Every row gives one point. To make a cloud, some directions were put in groups of two or more. Within a group, all points are equally far from the middle, so they leave a hole (a ring in 2 directions, a hollow ball in 3). The other directions are filled evenly. Then the cloud was stretched, turned, moved and blurred a little. How many holes are there, and how many directions does each take, smallest first?

Cloud, 13 rows:
| -16 |  -3 |
|  38 |  10 |
|  45 |  28 |
|  25 | -15 |
|  38 |  27 |
|  17 |  16 |
| -40 | -32 |
|   6 |  39 |
|   5 |  38 |
|  37 |  14 |
| -17 |  32 |
| -19 | -18 |
|  31 | -12 |
Holes: 0

Cloud (30 x 4):
|  14 | -14 |   4 | -20 |
| -22 |   3 |  56 |  15 |
|  35 |   9 | -53 |  17 |
|   1 |   7 |  23 |  30 |
|  13 | -13 |  42 |  42 |
|   3 | -30 |  22 |  -7 |
| -14 |  27 |  19 |  14 |
|  -2 |  54 | -28 | -19 |
| -25 |  -9 |  53 | -18 |
|  38 |  12 | -14 |  -1 |
| -22 |  25 |   7 |  17 |
| -11 | -42 | -38 |  26 |
|  41 |  17 |  26 | -15 |
|  -3 | -13 |   1 | -21 |
| -15 |  -6 |  56 |  21 |
|  38 |  -9 | -45 |   1 |
| -31 |  -9 |  27 | -11 |
|  16 |  35 |  -6 | -33 |
|   2 |  22 | -31 | -38 |
| -31 | -12 |  -4 |  -7 |
|  20 |  37 |  20 | -12 |
|  -5 |  -2 | -38 |  49 |
|  50 |  -2 |  34 | -15 |
|  54 | -22 |  20 |  -4 |
|  25 |  27 |  10 | -30 |
|  27 | -52 |  31 |   9 |
| -41 | -10 | -23 |   8 |
|  16 |   4 |  -1 |  38 |
| -25 | -19 | -38 |  45 |
| -27 | -12 |  56 |  -2 |
Holes: 1 (2)

Cloud:
|  30 | -40 | -14 |   8 |  30 | -24 |
|  -9 | -26 |  19 | -24 |  57 |   0 |
| -25 | -12 |  11 |  16 |   2 | -11 |
|  23 |  -8 |  44 |   5 |   1 |  -1 |
|   9 |  22 |  21 |   7 | -33 |   1 |
| -24 |   8 |   7 |  30 |  45 |   5 |
| -23 |  17 | -41 |  75 |   4 |  13 |
|   9 | -19 |  31 |  -2 |  -9 | -36 |
|  14 | -42 | -15 |  22 |  46 |   3 |
| -11 | -33 | -28 |  13 |  32 | -21 |
|  20 | -35 |  19 |  22 |  44 | -16 |
|  22 | -39 |  39 | -11 |  37 | -23 |
| -46 |  41 |   1 |   5 |  18 |  18 |
| -17 |  -6 | -27 |  29 | -32 |   0 |
|  -2 | -25 | -43 |   5 | -18 |   6 |
|   3 |  13 |  32 | -40 | -14 | -16 |
| -36 | -44 | -23 | -10 |  17 |   8 |
|   6 | -36 |  30 |  -2 |  42 |  32 |
|  32 |  37 |  21 |   8 | -30 | -22 |
| -40 | -44 | -10 |  23 |  12 | -31 |
|  32 | -51 |  45 |  -3 |  17 | -18 |
|   5 |  16 |  -8 |  12 |  14 |  -9 |
| -34 |   3 | -15 |  34 |  29 |   1 |
|   3 | -28 |  12 | -14 |  47 |  -8 |
|  15 |  -5 |  13 | -22 |  61 |  -3 |
| -40 |  13 | -35 |   0 |  47 |  38 |
| -52 |  -9 |  -6 | -22 |  10 |  -5 |
| -22 | -17 | -43 |  57 |  27 |  27 |
| -14 |  31 | -23 |  45 |  36 |   5 |
| -24 |  19 | -34 |   9 |   9 | -23 |
|  25 | -42 | -15 | -24 | -27 | -11 |
| -12 | -44 | -18 |  11 |  37 | -18 |
| -12 |  25 |  27 |   2 |  45 |  18 |
| -38 |  44 |  -2 |  16 |   5 |  10 |
| -30 |  17 |   2 | -46 |  15 |  24 |
| -38 |  28 | -18 |  60 |  36 |  21 |
|  18 |   5 |  37 | -15 |  14 |  15 |
|  17 |  -4 |  27 |  42 |  44 | -16 |
| -18 | -20 |  -1 |  31 |  23 | -14 |
|  33 |  55 |  54 |   4 | -33 |   2 |
| -30 |   4 | -39 | -46 | -31 |  15 |
|  15 | -42 |  16 |  -2 |  48 |   7 |
|  -1 | -41 | -35 |  37 |  41 | -34 |
| -17 |  -2 | -34 |  55 |  17 |  -9 |
|  42 | -17 |  36 |  39 |   4 |  -8 |
|  -7 | -45 |  26 |  21 |  23 | -34 |
|   1 |   9 |  10 |  62 |  22 |   1 |
| -12 |  41 |  -4 |  38 | -23 |  -3 |
| -15 | -20 |  -7 |  38 |  35 |   4 |
|   2 |   6 |  17 |   2 | -27 | -46 |
|  -1 |  -8 |  28 | -22 | -14 |  -4 |
|  10 |  15 |  44 |  -8 |  26 |  36 |
| -13 |  30 |  -2 |  -1 | -46 |  24 |
|  11 | -38 |  -7 |  19 |  -9 | -29 |
| -22 | -18 | -13 |  35 | -50 |  -5 |
Holes: 0

Cloud:
| -30 |   1 | -29 |  -4 |  23 |   7 | -47 |  25 | -14 |
|  20 |  12 | -11 |  15 | -25 | -38 | -33 | -10 | -29 |
|  -6 | -12 |  13 |  -5 | -56 | -41 |  -4 | -15 |  14 |
| -31 |  -8 |   6 |  -8 |  18 |  11 |  54 |  -6 |  26 |
| -25 |  30 | -15 |  19 | -28 | -11 | -30 | -20 |  -7 |
|  35 |  26 |  -1 | -26 |  22 |  -6 | -10 |  -3 |  40 |
|  24 |  29 |  15 |   7 |  37 |   2 |   7 | -37 |  38 |
|  -2 |  -1 |  -7 |   0 |   6 | -13 |  10 | -75 | -32 |
| -35 |  31 |  -5 | -14 | -22 |  43 |   8 | -28 |  -4 |
|  49 |  21 |  15 | -14 |  32 | -34 |   9 | -43 |  12 |
|  19 |   6 | -49 |  36 | -17 |   5 |  34 | -17 |   9 |
| -38 |  15 |  45 |  -8 | -16 | -21 |   3 |  45 | -10 |
| -11 | -36 |  36 |  57 |  -3 | -23 |   0 |   8 | -43 |
| -19 |  24 | -13 |  -9 |  -1 | -16 |  -7 | -29 |  30 |
| -34 | -18 |  25 |   0 |  29 |  -4 |  21 |  31 |  13 |
|   9 | -16 |  19 |  24 | -29 | -33 |   2 | -30 | -18 |
|  38 |  33 | -22 |  15 | -32 | -32 | -46 |   1 |  13 |
| -19 | -27 |  -8 |  42 | -26 | -20 | -38 | -22 |  21 |
|  -4 |  -5 | -10 | -31 |  62 |  -8 |  23 |   8 |  -8 |
|  -8 |  -8 |  37 |  -7 |  37 |   5 |  35 |  -8 |   7 |
|  -5 |  50 |   1 |  37 |  23 |   9 |  10 | -23 |   0 |
| -12 |   9 |  19 |   7 |   0 | -14 |  54 |  53 |  31 |
| -14 | -15 |  14 |   0 | -18 |  27 | -29 |  28 | -10 |
| -16 |  36 | -38 |  31 | -23 |   3 |  22 |  -1 |   8 |
| -28 |   0 |  32 | -12 |   4 |  19 |   4 | -25 |   3 |
|  57 |  18 |  15 | -16 |  31 | -30 |  -1 | -63 |  -2 |
|  15 |  15 |   0 |  15 |  39 | -52 |  28 | -21 |  15 |
| -27 | -55 |   5 |   8 | -50 | -13 |  -2 |  44 | -49 |
| -40 |  12 |  26 |  19 | -32 | -10 |  17 |  18 |  28 |
|   8 | -25 |  -5 |  11 |  74 | -19 | -36 |  -7 |  -3 |
| -16 | -38 |   2 |  18 |   0 | -19 |   6 |  61 |  -5 |
| -16 |  19 |  64 |  15 |  28 | -20 |  47 |  32 |  -3 |
| -13 |  -1 |  -3 |  47 | -18 | -27 |  -7 |  25 | -30 |
|  33 | -35 | -20 |  26 |   8 |  -4 | -29 |  27 |  20 |
| -20 |  -8 |   0 | -16 | -28 |  -5 | -43 |  52 |  -8 |
|   6 | -58 |  35 |   7 |  17 | -23 |  18 |  34 |  -4 |
|  11 |  42 | -13 |  50 |  -3 |  15 |  -1 |  -7 | -19 |
|  18 |  37 |  22 |  -5 |   3 | -31 |  -2 |  28 |  30 |
| -19 |  -5 | -19 |  59 |  18 |  28 |  26 | -49 |  22 |
|  -2 |   2 |  29 |   7 |   6 |  28 |  11 |  26 |   8 |
|   2 | -15 |  34 |  -1 |  37 |  11 | -26 |   8 |   4 |
|   8 |  31 |  21 |  -6 |  49 | -22 |   3 | -17 |  35 |
|  21 |  23 | -53 |  21 | -37 |  14 |  -4 | -22 | -21 |
| -16 | -51 |  33 |  52 |   4 | -43 |  27 | -30 |  12 |
|  13 |  47 |  -4 | -23 |   0 |  30 | -10 |  17 |  -6 |
|  27 |  15 | -34 |  35 |  62 |   9 |  19 | -52 | -10 |
|  -5 | -52 | -34 |  -2 | -12 | -33 | -16 | -28 | -33 |
|   3 |  -4 |  16 |  44 |  45 | -20 | -23 | -39 | -15 |
|   7 |  -2 |  59 |  28 |  -6 | -41 |  49 |  23 |  21 |
|  20 |  24 |  57 |  -9 | -11 | -33 |  16 |   2 | -36 |
|  -2 | -33 |  -3 |  21 | -27 | -42 |  11 | -33 |   7 |
| -27 | -43 |  38 |  -6 | -27 | -19 |  19 |  39 |  13 |
| -35 |  -3 | -15 |  42 | -39 |   3 |  -1 | -21 |  16 |
| -22 | -18 |  38 |  35 | -44 | -36 |  53 |  10 |   6 |
| -27 | -30 |  19 |   8 | -35 | -34 |  22 | -36 |  14 |
| -10 |  -7 | -56 |  25 | -55 |  10 | -16 |  23 | -31 |
|  -5 | -63 |  19 |   8 |  24 | -31 | -32 |  -9 | -26 |
|  -1 |  38 |   1 |  15 |  -5 | -42 |  34 |  18 |  -4 |
|  -7 | -43 | -16 |  11 |  11 | -23 | -54 |  17 |  15 |
|  14 |  -4 | -22 |  13 |  -1 | -28 | -44 | -25 | -29 |
|   4 |  13 |  -3 |  35 |   1 | -28 | -11 | -12 |  37 |
|  -1 | -55 |  71 |  17 |  17 | -32 |  26 |  49 |  -3 |
|  21 | -35 | -13 |  23 |  32 |   7 | -34 |  -7 |   5 |
|  25 | -10 |  12 | -33 |  45 | -49 |  -8 |   6 |  57 |
| -40 |  24 | -15 | -40 |  -3 |  13 | -14 |   3 |  -5 |
| -19 |  14 |  27 |  32 |  -5 |   4 |  63 |  14 |  28 |
|  41 |   3 |  22 | -15 |  37 | -13 |   4 |  12 |  39 |
|  26 | -39 |  -1 |  28 |  21 | -30 |   7 | -24 | -30 |
| -51 | -25 | -12 |  10 |  -2 |   5 | -16 |  11 | -60 |
| -15 | -22 |  20 | -29 | -54 | -31 |  -6 |  22 |  19 |
| -19 | -35 |  39 | -10 | -39 | -23 |  45 |  52 | -12 |
|   8 |  14 | -13 |  42 | -64 |   3 | -44 |  -2 |  13 |
| -37 |  14 |  34 | -25 |  22 |  -9 |  14 |  -2 | -23 |
|  27 | -35 | -16 |  29 |  14 |  11 | -14 | -25 | -20 |
|   9 |   0 |  47 | -20 |  38 | -36 |  30 |  34 | -20 |
| -18 | -10 |   4 |  38 |   1 |  16 | -52 |  49 |   2 |
| -10 | -23 |  30 |  45 | -35 | -31 |   5 | -10 | -25 |
|   2 |   1 |  42 |   1 |  -8 | -34 |   9 |  32 |  36 |
| -39 | -32 |  26 | -10 |   0 |  24 |   2 |  -1 | -46 |
| -33 | -29 |  14 |  31 | -35 | -35 | -12 | -28 |   7 |
|  -1 |  -1 | -44 |   3 | -14 | -31 | -23 |  -3 | -44 |
| -10 | -26 |  48 |   4 |  27 | -13 | -35 |  26 | -26 |
|   8 |  -1 |  18 | -21 | -26 | -37 |  -6 |  44 |  34 |
|  -2 | -27 |  -2 | -18 |  14 | -21 |  -6 |  32 |  47 |
|  -5 | -21 |  13 |  35 | -13 | -35 | -26 | -30 |  11 |
|  41 |  18 |  13 |  15 |  36 | -11 |  17 | -24 |  64 |
| -14 |   5 |   2 | -14 |  -7 |  39 |  22 | -35 |  13 |
| -31 | -31 |  48 |  -6 | -49 | -35 | -11 |  44 |  28 |
|  11 |  -9 | -29 |  47 |  -8 |   2 | -31 |  -1 |  12 |
Holes: 1 (2)
